Each row of a before or after table is a point. One or more steps were done to the points. Then noise was added and the rows were shuffled. The steps act on how far a point lies along the listed directions, d1 being the first. Name the steps. A step turns or swaps two directions, mirrors them in a line or flattens them onto one, adds a multiple of one to another, or multiplies one. Angles are multiples of 10 degrees, from the lower direction toward the higher: turns from -170 to 170, lines from 10 to 170 but not 90. Use the fewest steps. Two steps may share a direction if one is a turn and the other turns, adds or multiplies; they go together, in the order done. Otherwise the lowest direction goes first.
In the rows, zero is written as 128.

Directions:
(1): [116 143 188]
(2): [ 94  75 134]
Before (12 x 3):
[[149 149 100]
 [ 86 102  70]
 [127 131 201]
 [123 105  88]
 [148 160 169]
 [136 158  78]
 [123 115 116]
 [ 66  32  80]
 [170 131  97]
 [143 125  92]
 [144  88  67]
 [129 105 131]]
After (12 x 3):
[[147 162 142]
 [160 148 161]
 [183 178 119]
 [119 180 159]
 [108  62 123]
 [174 175  23]
 [131 152 162]
 [138 188  84]
 [139 139 116]
 [108  86 160]
 [145 124 113]
 [155 165 113]]
Steps: turn d1 and d2 by 100 degrees

Directions:
(1): [165 163 115 115 183  73  94 149]
(2): [114 196 111  66  97 154 125 133]
(3): [116 141  71 173  88 109  81  97]
(4): [168 110 169 100 118 147  70  78]
Before (10 x 8):
[[152 176  95 154 134  93  69 121]
 [130  90 167 126 174 143 168 172]
 [112 130 124 153 148 113 137 147]
 [102 144 123  82  92 143 146 139]
 [120 176 102 115 101 129 104 109]
 [133 187  80 101 126  90  80 139]
 [169 133 143  92 162  95 127 124]
 [ 86 167 112 104  88 143 174 173]
 [131  96 150 135 169  98 160 155]
 [146 121 170 121 191 113 152 173]]
After (10 x 8):
[[189 209  82 142 188  39  35 141]
 [100  94 154 136  78 162 160 132]
 [137 157 114 126 113 120  87  98]
 [121 132 123 153 158 103 129 149]
 [134 119 139 126 180  84 157 167]
 [165 151 157 109 223  80 136 190]
 [192 171 125  76 203  52 105 147]
 [104  98 147 101  78 162 144 112]
 [187 195  84 101 189  32  31 142]
 [121  98 161 121 167 148 176 177]]
Steps: multiply d1 by 2.5; flatten d2 and d4 onto the line at 50 degrees

Directions:
(1): [ 80  88 158 190 165  90 162 165 132 125  72 127 132  89]
(2): [115 150 111 106 123 174 149  87 172  93  35 103 116 145]
Before (9 x 14):
[[130 102 158 160 134  91 118 166 120 135 167 139 140 112]
 [168 146 119  75  95 164 100  86 128 140 155 115 131 163]
 [154 142 111  99 115 154 118 122 137 115 125 152 136 133]
 [123 140 131 126 113 124 120 139 124 130 106 118 130 122]
 [198 211  82   7  54 216  87  54 140 109 187 130 134 179]
 [128 142 109 126 115 157 137 101 144 120 101 120 124 136]
 [118 129 131 132 135 123 123 143  96 125 159 130 138 116]
 [160 132 119 113  90 131 114 119 108 127 202 132 136 150]
 [152 153 121 101 111 150 114 100 155 124 135 109 108 145]]
After (9 x 14):
[[156 151 123 103 111 143 110 107 148 130 153 112 109 145]
 [120 108 151 154 135 110 132 150 141 117 117 127 135 116]
 [135 136 112 130 113 143 128 113 128 132 137 129 128 133]
 [151 138 114 108  90 148 127 103 129 110 153 120 131 154]
 [126 137 132 127 114 120 117 142 120 134 116 121 133 122]
 [111 133 128 128 135 134 132 132 110 114 130 123 135 120]
 [167 146 118  74  95 164 101  85 130 141 153 114 132 163]
 [157 142 111 100 114 150 115 124 133 120 134 153 137 132]
 [200 210  83   9  53 213  84  56 136 112 197 132 136 178]]
Steps: flatten d1 and d2 onto the line at 170 degrees

Directions:
(1): [ 83  90  80 188 185 186  93 100  95  71 134 138 133 137 154 114  90 133
 127 125 135 154  57 163]
(2): [ 90 119 160 119 132 125 119 109  72 156 115  69 231 104 184  81 161  86
 120  93 133 108 142 129]
(3): [ 49 130 132 192  65 129 165 134 143  97 101 122 132  99  72 136 101 117
 154 103 119  48 114  94]
(4): [107 160 193 168  90 150 160 158  89  91  96 152 107 121 120 105 182 138
 143 111 114 230 144 156]
(5): [171 116 164 189 172 114 196 147 140 134 192 174 157 118 152 138 156 136
  94 107  59  91  97 137]
Before (11 x 24):
[[ 86 123 128 132 113 154 118 138 106 108 110 133 126 121 125  96 127 145
  154 124 137 176 150 146]
 [122  82  88  96 180 160  71  86 122 164 137  99 166 124 168 107 106 124
  115 143 156 162 106 149]
 [ 77 126 133 155  71 134 141 152 106 110  97  94 146 103 105 117 144 104
  159 122 127 109 134 111]
 [188 116  85 127 222 163  78  80 139 135 180 155 165 162 159 130  89 160
  107 134 123 119  76 141]
 [186  74 137 130 198 106 142 106 116 186 201 117 240 112 198 113 157  86
  115 128 109  35 116 133]
 [117 127 184 185 111 127 171 126 118 110 128 128 165 116 150  87 166 103
  143 102  84 125 116 135]
 [135 145 137 103 116 125 114 132 133 152 103 124 157 129 110 126 117 102
  128 140 145  94 131 106]
 [124 169 141  50 100 124 102 132 128 161 100  85 132 118 136 103 144 124
  131 149 158 182 176 125]
 [111 156 240 118  95 104 153 128  62 175 135  76 243  75 171  87 198  63
  135  50 125  99 172 114]
 [149 105 101 140 180 138 120  88  93 153 158 106 173 106 169 115 130 124
   99 121 123 121 105 153]
 [116 112 145 203 163 164 142 134  97 110 153 138 156 123 159 123 140 121
  117 116 109 160 106 160]]
After (11 x 24):
[[120 107 138 201 170 160 142 130 103 115 161 137 160 124 162 127 134 120
  113 118 107 143 102 157]
 [101 108 107 125 134 143 116 128 123 124 133 130 139 122 131 107 109 142
  144 128 133 130 139 136]
 [ 86 118 120 150  84 128 140 146 116 119 111  91 154 103 111 124 134 102
  152 126 124  81 128 105]
 [138 115 115 145 164 144 122  95  80 140 143 108 164 104 165 106 144 127
  107 118 127 155 112 161]
 [125 119 174 181 122 121 170 120 127 118 140 126 171 117 154  92 157 102
  137 103  82 101 110 130]
 [136 157 125  44 116 116  99 124 141 173 117  83 142 119 141 112 130 123
  123 152 155 147 168 117]
 [113  89 101 100 168 165  72  91 113 155 125 100 159 124 165 102 116 126
  121 141 159 189 111 154]
 [118 150 231 115 105  99 152 123  71 182 146  74 249  75 174  91 190  61
  129  52 123  77 168 110]
 [155 103 179 145 155 129 147 125  81 156 156 122 215 110 184  92 192  92
  137 121 117 127 140 153]
 [168 136 113 137 192 178  82  93 114 112 149 158 148 160 150 113 113 164
  121 129 130 183  91 154]
 [131 149 143 105 111 128 115 134 128 148  96 125 154 128 108 124 123 103
  132 138 147 109 135 109]]
Steps: flatten d4 and d5 onto the line at 70 degrees

Directions:
(1): [138 106  84 129 149 127 133 130 156 168 132 103  77 170  80 211 107  68
 172 125  51  76 114 204 114 146 119 151 138 136  96 149 168  42 208 110
 129  81 114 142 102  99  99 100 175 131  89 105 135 187 116 189 165 132
 104 143  83  95 179 120 137 105 127 143]
(2): [150  48 144  41 105  96 103 105 149  82 154 139 131 157 157  79 141 171
 147 107 137 167 165 144  88 122  76 151 131 119 101  76 166 143 143 141
 109 228 125 109  90  93 145  86 157  99 172 105  39 136 139 169 206 144
  70 137  99  93 106 106 155 110 135 137]
(3): [114 143 210  87 158 119 137  74 132  95 209  99  98 115 157 171 105 139
 135  88 177 146 109 102 101 142 157  50 141 152 166 138 212  96  75 136
 166 127  87 188 136 144  94  90 147 122 111 153 140 226 116 115 127 161
 148 138 166 156 111 157 129  81 158 187]
(4): [169 127 118 118 102 129 156 103  87  60 148 140 124 142 104 247 101 177
 150  80 119 102 100 102 115 102 149 113 209 169 124 185  88 139 111 106
 138 135 173  86  82  58 104 174  99 101 200  74  92 130 145 166 103  96
 141 165 176 139 117 129  96 160 125  88]
(5): [108 153 120 145 111 170 143 128 145  65  85 126  90 130 141 106  73 122
 156 149 162 141 130 175 119 187  82 115 203 146 235 107 127 146 145  49
 198 151 178  45 145 170 120 122 188 151  91 112 135 129  84 137 131  84
 104  75 127 109 112 157 160 129 169 112]
(6): [119 101 185  94 120  98  77  52  96 122 126 179 180 177 127 170 151 108
 149 232  89 131 143 125 129 180 149 147  96 180 129  58 123 108 102 108
 178  83 134  99 119 200 108 156 112 125 160  90 125 121 144 141  88  97
 110 114 135 152 140 119 149  81  29 159]
Before (8 x 64):
[[132 148 137 146 158 125 141 141 151 158 138 123 141 110 125 117 157 112
  111 123 140 134 124 121 137 129 133 107 110 107 124 140 147 126 123 143
  110 110 107 179 147 125 137 119 130 134 107 154 141 146 136  93 133 141
  139 145 116 128 135 137 126 122 141 133]
 [141 114 137 127 112 115 129 131 121 114 133 129 141 105 133  83 151 168
  103  93 172 157 133  74 138  87 134 132 120 112 119 129 108 176 103 133
   84 154 133 142 140  94 142 144 108 137 171 144 101  98 131 114 117 147
  142 137 141 133 120 110 122 162 141 115]
 [145 140  68 156 106 147 171 172 125 134 119  98 124 100 110 129 114 149
  104  82 132 111 123 134 140  83 127 137 156 100  97 174  83 146 141 150
   83 165 155 138 120  70 135 141 116 129 146 127 122 108 137 137 122 113
  141 149 127 115 113 128 103 174 159 106]
 [124 171 136 156 146 134 133 106 113 128 127 113 115 153  95 249 107  93
  157 134  77  74  84 142 131 139 164 113 153 180 149 166 130  82 125  95
  156  34 145 141 120 148  68 166 125 137 119  97 193 159 122 138  59 115
  154 139 166 163 160 142 104 119  97 125]
 [122 109 133 114 126 140 137 102 138 115 125 107 127 146 127 122 112  94
  152 157 117 140 140 135 119 158 110 130 149 171 165 101 143 107 135 116
  145 117 125  82 122 137 115 120 162 129 114 125 124 156 110 143 138 119
  120 107 121 103 117 133 141 108 135 150]
 [126 122 104 133 117 136 141 120 147 101 102 131 112 148 101 183  96  94
  159 179  96 108 120 163 125 147 118 140 169 161 165 120 116 108 149  72
  172 103 155  67 119 147 108 147 138 134 113  94 142 145 115 157 121  97
  121  93 139 132 166 132 141 124 110 136]
 [125 148 100 161 130 136 111 168 132 151 115 135 152 119 126  75 148 135
   90 133 136 113 135 103 157 103 138 137  96 112 103 140  98 168 124 157
   97 135 117 160 139 139 163 148 103 140 112 136 136  71 136 101 120 127
  141 143 145 123 108 124  98 164 136  96]
 [151 114  88 137 113 117 117 160 122 163 125 141 164 117 102 122 156 153
  119  95 106 123 129 122 121  93 135 168 111 112  76 153  96 148 140 173
   81 154 120 130 105  72 164 132 111 125 173 123 100  97 144 132 133 142
  132 161 124 125 143 110 110 157 124 110]]
After (8 x 64):
[[118 130 125 137 133 146 143 106 135 124 115 110 127 136 119 129 111  82
  147 162 115 129 130 132 130 160 119 124 152 173 170 110 132 105 133 113
  146  95 128  85 127 145 109 130 154 138 105 129 143 152 108 133 120 115
  135 105 124 111 122 139 134 113 130 150]
 [131 117 131 110 128 119 103 144 143 122 152 129 145 123 147  68 148 156
   97 111 154 136 147 101 131 105 126 122 103 114 101 121 134 166 113 167
  101 178 105 169 127 127 159 118 123 125 123 135 100 106 138 116 154 145
  122 150 145 117  95 126 108 142 145 121]
 [138 130 125 149 114 124 136 140 117 125 120 131 142 100 127  87 150 156
   93 102 163 144 128  71 149  84 142 130 116 115 120 139  92 173 105 126
   83 134 138 143 149  98 141 157 101 143 161 146 121  87 131 108  98 141
  159 135 144 141 126 111 116 170 140 108]
 [139 138 147 122 140 119 124 124 124 149 179 117 143 103 119 160 138 157
  123  69 142 128 111 103 105 104 164 110 118 134 106 167 152 123 102 179
  111 137  91 174 113  86 135 109 117 126 154 145 123 167 135 117 121 167
  156 164 155 148 134 133 107 126 145 150]
 [141 126 117 137 145 121 131 154 159 156 117 137 152 120 123  92 166 121
  111 131 129 139 141 134 138 124 110 135 106  98 107 123 128 143 144 141
   90 133 122 154 135 112 149 120 130 130 124 139 118 119 141 105 153 134
  117 144 100 115 131 124 129 134 133 117]
 [126 103 139  92 124 126 136  93 159  74 139 128 104 150 123 185  93 114
  167 157 120 126 124 163 102 151 111 114 174 164 173 108 160 103 131  79
  181 133 138  84 112 145 100 121 153 121 122  97 120 187 113 167 142 116
  110 100 146 130 151 136 147 104 127 164]
 [146 132 114 118 117 135 167 139 132 109 168  86 110 103 133 138 108 162
  109  58 161 131 123 124 119  90 131 101 167 107 111 171 132 135 115 160
   95 185 135 166 117  69 123 114 134 116 147 138 111 159 134 136 139 131
  138 161 142 119 102 140 109 145 174 139]
 [154  72 129  68 108 101  98  97 138  86 130 135 128 191 117 179 133 136
  175 126  71 112 133 171  97 127  96 165 152 163 103 102 144 109 159 108
  120 151 159 100  72 102 100 132 156 103 177  62  86 133 140 187 151 122
   84 144 123 113 139 109 134 114  93 117]]
Steps: turn d2 and d3 by 160 degrees; add 0.7 times d1 to d3

Directions:
(1): [197 132 140 163 178 150 187 181 122 133  86  62 134 127 177 158  78 157
 115 119 202 187 148 121  82 145 126  56 148 125  90  57  91  92 116 142
 155 114 190 138 168 135 151 197 107 134 136 152 156 127 112 122 107 109
 155  74 146 165  86 123  76  66 112 160]
(2): [ 71 148 106 172  86  67 156 135 119 201 109 167  88 203 149 179  63 109
 108  60  88  83 134  82 116 138 141  88  90 193 102  98 165 141 139 146
 113 146 148 113 135 147 104 141 209 106 175 169 116 152  86 123 119 156
  95 119 148 134  81 171 186  93 125  86]
(3): [129 150 129  61 103  85 125  98 133 155 170 143 111 185  76 165 116 150
 122 144 125 218 171 142 143 141  42  71 150  86 117 130 152 110 155 140
 105 141 154  93  90 116 191 110 163 146 158 121 100 111 146 152 132  53
 122 121  90  63 169  64 164  43 129 166]
(4): [130 147 207 134 133 191 125 131 145  73 149  83  55 235  60 156 127 107
 101 122 172 109  98  64 146 145  98 134 117 126 153 178 132 135  95 179
 149 112  85  90 168 105 132 150 138  74  76 168 145 100  90  98  45 107
 144 142 128 133 133 122 158 168 105 161]
Before (10 x 64):
[[136 123 175 112 150 200  93 121 142  58 145 111 121 124  96  94 201 112
  133 156 152  90  94 127 161 134 138 202 115 109 176 204 113 137  93 135
  149 111  45 120 154 112 104 118  66 116  65 136 154 102 138 101 110 141
  151 166 134 141 165 121 116 221 116 140]
 [169 146 150 110 146 143 157 149 137 113 132  86 121 158 104 152 114 131
  127 147 185 174 140 125 122 145  83 101 140 108 128 136 116 122 127 139
  136 110 139 111 126 119 151 115 107 123 112 127 138 125 124 127 111  95
  142 118 113 102 143 102 125  84 116 164]
 [127 126 176 144 137 178  98 132 150  74 156 101  96 162  97 100 153  97
  103 148 163  87  94 111 145 139 127 186 116 105 148 190 127 140  83 139
  132 103  74 125 137 121 113 137  92 105  85 124 142 120 115  94  83 122
  141 154 149 148 145 134 125 213 116 122]
 [170 122 119 146 149 122 168 149 120 145 108 107 173  91 160 129 127 141
  140 135 150 172 139 147 117 119 140 112 133 120 111  85 117 102 130 119
  137 120 182 147 124 135 132 144  84 149 148 117 116 128 138 148 158 125
  143 115 110 123 127 129  81  95 137 136]
 [167 123 191 118 171 216  97 117 166  25 128  78 121 129  60  93 192 126
  124 171 186 108  85 123 168 131 113 200 137  98 161 183 108 118  91 130
  168  94  68 126 160  94 120 138  66 107  40 109 156  91 142 106  68 126
  170 159 116 132 167 115  88 223 108 168]
 [151 146 157 121 112 131 135 135 142 150 135 116 117 150 100 145 105 157
  119 133 156 170 147 136 122 129  78  67 146  95 118 124 133 113 133 142
  133 146 166 105 137 120 152 122 146 130 141 149 124 116 136 151 126 105
  129 128 111 114 113  96 145  74 123 139]
 [146 134 177 123 125 156 131 140 149 107 143 109  84 185  82 153 132 119
  101 134 160 152 128 102 136 147  83 127 146 106 137 146 120 118 121 152
  127 123 119  91 141 118 148 135 145 118 119 148 122 109 118 111  82  78
  131 123 108  96 147 100 137 127 108 170]
 [138 147 132  97 126 109 127 109 132 137 137 116 126 175 103 143 103 135
  116 134 144 180 157 136 128 147  83  76 143 110 105 115 137 118 122 125
  129 126 151 116 112 128 161 126 135 140 137 137 115 126 129 139 129  87
  130 109 110 109 149  99 119  78 118 158]
 [126 151 127 117 120 112 150 127 139 125 146 115 110 171  95 144 102 124
  116 116 137 154 138 117 150 145  93  89 135 111 122 132 132 108 135 146
  132 129 130  94 135 127 161 135 170 135 133 153 130 115 128 141 122  95
  137 137 121 103 141  98 147 100 127 138]
 [186 112 122 157 165 138 173 163 103 152  88  91 134 127 174 147  85 158
  123 128 174 165 137 130  85 140 149  79 136 135 104  76 107 102 117 131
  152 103 163 143 153 143 145 174  99 137 133 148 139 132 110 115 124 120
  134  74 155 151  92 143  86  88 121 107]]
After (10 x 64):
[[154 129 176 136 140 163 145 138 121 118 131  89  67 226  83 163 100 130
  104 127 172 146 111  81 125 150 107 104 123 126 136 145 138 122 102 167
  152 102 110 100 157 120 151 157 130  93  98 167 134 106  91  99  69 100
  130 109 140 124 123 128 143 127 110 125]
 [134 129 136 160 151 157 126 136 130 101 101 100 133 129 143 107 119 111
  118 118 146  84 111 118 119 135 164 133 123 154 125 122 114 140  94 119
  152 113 117 149 152 135  96 145 102 116  96 147 142 138 103 113 115 160
  138 123 147 171 113 161  90 173 117 119]
 [174 106 130 174 160 150 159 173 134 126  88 100 148  70 179 120 125 129
  118 128 161 139 132 136  97 135 155 136 148 127 113  88  85 110 123 115
  139 124 157 142 154 144 116 156 106 146 137 132 139 136 130 111 128 130
  133  96 133 148 106 137  72 131 121 141]
 [145 128 162 180 130 168 135 154 140 128 103 101 123 111 137 115 117 134
  123 115 159  84 105 117 114 118 149 117 122 134 130 131 113 131 105 138
  152 133 137 129 170 128  98 136 118 110 111 158 148 128 117 125 118 168
  134 138 142 170  77 152 124 153 122 107]
 [238 106 121  69 201 163 122 127 150  72 113  75 216   6 124  76 184 189
  151 215 202 246 156 220 129 129  86 123 192  44 113  97  75  70 133  79
  154 103 163 163 116 113 181 140  22 194 103  54 146 102 210 155 156  78
  179 106  96 107 182  58  17 103 126 195]
 [173 127 147 149 173 172 161 168 134  91 105  74 143 108 145 123 124 123
  139 146 190 125 118 128 106 137 140 136 133 130 132 133  91 131 114 125
  154  96 125 135 146 126 111 127  70 120  91 125 156 136 119 113 115 141
  150 117 138 146 122 140  90 139 116 145]
 [175 119 102 113 153 110 129 144 135 141 138 115 175  72 159 100 128 155
  121 174 167 209 163 190 112 141  99 106 160  66  94  99 111 101 126  99
  116 117 166 148  91 137 168 142  76 183 157  84 123 134 163 140 159  77
  140 104 132 126 148  89  75  85 129 136]
 [143 130 180 133 133 170 134 128 138  89 145  97 116 174  78 131 153 112
  126 141 154 127 101  99 154 124 117 158 114 117 151 166 136 122 106 153
  143 109 110 114 140 111 126 131  92 103  94 136 118 100 116 122  97 117
  145 155 101 108 154 121 125 164 126 151]
 [129 136 112 173 143 129 159 151 130 119 101 110 140 111 156 120 100 113
  124  99 138  93 115 118 128 132 165 118 121 151 119 107 109 117 121 130
  152 122 129 130 163 145 113 153 146 132 123 156 148 138 120 125 132 154
  137 135 154 155 103 154 111 151 130 101]
 [194 114 110  62 171 137 121 123 124 119 137 113 202  29 152  94 178 174
  154 193 162 232 173 217 128 132  95 122 167  52 128 117  90  92 136  92
  130 123 144 142 103 128 168 117  46 199 131  89 139 109 197 150 192  83
  159 113 106 106 181  61  62  85 133 172]]
Steps: mirror d1 and d4 in the line at 30 degrees; multiply d2 by 1.6; multiply d3 by -1
